Rows are points. Examples show where two turns around zero, p and q, send a point. Where does a point land after both, in the order given? Backwards means that the second turn is done in reverse. Each puzzle has new turns, and all numbers are rounded.

Turn p:
[-3 49] -> [-28  40]
[-13 -33] -> [  6 -35]
[ 16 -15] -> [21 -4]
Turn q:
[-16 -31] -> [ 12 -33]
[-13   7] -> [-14  -5]
[ -4 -25] -> [ 16 -20]
[33 49] -> [-14  57]
Where do these land?
q, then p: [-47 -17] -> [  8 -49]
p, then q backwards: [  7 -11] -> [  4 -13]
q, then p: [ 31 -14] -> [20 28]
p, then q: [ 9 41] -> [-38  17]

Turn p:
[-19  32 -37] -> [-51  12  -4]
[24 22 32] -> [19 18 37]
[-10 -30  59] -> [ 46 -43  23]
[  0 -24   7] -> [ 18 -13 -11]
[  7  18 -26] -> [-22  23  -7]
[ -2 -17 -35] -> [-12   3 -37]
Turn q:
[52 -9  9] -> [ 38 -25  29]
[-2 28  3] -> [-2 25 13]
[ -8 -27 -38] -> [ 13 -10 -44]
[-41   8  26] -> [-48  10   3]
Where do these land?
q, then p: [-3 10  0] -> [-5  2  9]
p, then q backwards: [-14 -14  27] -> [ 26 -20   8]
q, then p: [-39  30  27] -> [-35 -30  32]
p, then q: [ -3 -34 -23] -> [ 25   3 -32]
q, then p: [-16   6 -23] -> [-24  16  -5]
p, then q: [74  2 -8] -> [38 52 38]

Turn p:
[ -6   3  24 -21] -> [-2  0 32 -2]
[-30 -23 -30 -10] -> [-23 -11 -16 -39]
[ -8 -27  21 -40] -> [-10 -30  39 -18]
[ 23  20 -25  -3] -> [ 34   7 -17  -6]
[64 26 31 41] -> [40  8 -6 76]
[-30  -9 -39  30] -> [-28  11 -47 -18]
[-13  10  18   4] -> [-12  15  13   8]
Turn q:
[41  2 -7 21] -> [ 27 -29 -23   7]
[ -8   6  10 -31] -> [ 7 22 25  2]
[  6 -13 -23 -38] -> [ 18  -1  30 -30]
[-11 -48  31  32] -> [-46 -38   9  28]
[-28  53 -11  15] -> [ -6  47 -40  -6]
Where do these land?
q, then p: [  1 -35  26   0] -> [-38  -9   5  20]
p, then q: [-36  37 -30 -43] -> [46 46 33  5]
q, then p backwards: [ 27  16 -15  -5] -> [ 24  11 -21 -10]
p, then q: [-19  21  27 -27] -> [ 3 25  9 39]
q, then p: [-25  23 -25  32] -> [  9  16 -16 -47]
p, then q: [ 45 -17   0   9] -> [ -1 -48 -11  -4]
p, then q backwards: [  7 -45  18  33] -> [  2 -27  29  44]

Turn p:
[  7  52 -15  19  -9   0] -> [-23  48 -14   4  16  12]
[-13 -53 -35  -9  21   5] -> [-17 -57  11  11   7 -30]
[-45  19  18 -32 -42  -2] -> [ -6  22  53 -38 -20  17]
[-12   4  13  -9   6  31] -> [ -2 -10  14  10  -5  31]
[ 38   5  36  36 -25  12] -> [ 26  32 -30  25 -40   8]
[ 38  29 -18 -15   8 -32] -> [ -7  15 -44 -34  23  -6]
[-12 -56   0  10  42 -14] -> [ 29 -50   9  22  20 -33]
Turn q:
[-31  -7  30  -9  -1 -36] -> [-30 -14 -32  13 -30 -12]
[-16  14  44   9   6   1] -> [-33 -18   5  26   2 -18]
[ 14   8 -55  31  -1  47] -> [45 24 19  3 51 30]
[-24  20  27 -45   5 -28] -> [-48   1 -27 -20 -15 -30]
[-20 -27  28 -27  17  -5] -> [-40 -18  -6  -9 -25  17]
[ -6  12 -46  33 -26  -5] -> [ 46  27 -22  20  18   2]
[ 63  -8 -28  28  35  24] -> [ 53 -31  45 -25  28  14]
[ 19 -11   0 -20 -35   2] -> [  6  29  18  -8 -29  -4]
Where do these land?
q, then p: [  4 -30  24  28   3 -13] -> [  6  -1   0  24 -37 -22]
q, then p: [-24  13 -36  17  -9 -26] -> [-35   2 -34   6  22 -14]
q, then p: [ 34  -6  52  35  11 -24] -> [ 43  -5   3   7 -37 -50]
q, then p: [-40  33  12 -39 -26  26] -> [-12  35  42  -5  49  16]
q, then p: [ 13 -12 -49 -15  49  47] -> [  3 -57 -10  -1   8  65]
p, then q backwards: [-10   3 -22   3   5 -46] -> [ 14  48  -6 -13   5   1]
p, then q backwards: [ 32 -28  10 -14  11  20] -> [ -8 -26   2  16  20 -35]
p, then q: [ -9  27   8 -14 -44  15] -> [-33  39   8  12   9 -19]

Turn p:
[-39 -16   8 -26   2 -16] -> [-26  31 -17 -12  20 -17]
[ 91   0  -8  27   0 -13] -> [  8 -33  41  29 -70  26]
[ -7  18 -80 -11  -6 -15] -> [ 24 -17 -19 -34 -35 -59]
[-25  -1  46 -35   6  29] -> [ -4  38   2 -19  44  33]
[-13 -19  -5  16  -6  16] -> [  1  -9 -29   8   6   8]
[-29   3  27  13  27   8] -> [-20 -11   2  -2  44   9]
[ 22  16  11  15 -22  -9] -> [17  1 20 29 -9  0]
Turn q:
[  4  13  32 -31  -8  10] -> [ 13 -10  34 -28 -10  -4]
[-68 -29 -40  76 -38   1] -> [-74 -33 -33  78  11 -23]
[ 18 -30  29  -9  32  -6] -> [ -1  47  25 -10   1  17]
[-17  19 -32 -23   1  -9] -> [  7  -9 -31 -13 -22 -23]
[  8  19 -13   0 -22 -28] -> [ 22 -11 -14   3  18 -27]
[ 31 -20   5  -5   4  26] -> [ -7   7   6 -23  17  34]
[25 28 19 -9 32  7] -> [ 40  10  12  -9 -16  26]
Where do these land?
q, then p: [-18  44  24 -23 -34 -26] -> [-41  26  19  35 -35   4]
p, then q: [-13  -1  23 -21 -45 -39] -> [ 48 -20  -2  43  -6 -12]
q, then p: [ -8 -38 -25 -16  20  42] -> [ 30  20 -35 -32  28 -15]
q, then p: [52 25 23 -5  9 41] -> [ 15  10   3 -23  -9  69]
p, then q: [ 29 -13  30 -11  31  -2] -> [-23 -25  33  -4 -26   7]
p, then q: [-22 -33 -47  -4  29 -10] -> [-28   4 -34 -21  -8 -48]
p, then q backwards: [-20   3 -12  45  10  17] -> [  5  23 -24  20 -37   7]
p, then q backwards: [  0  14 -16  33 -20 -23] -> [-27  26   2  16 -15 -24]
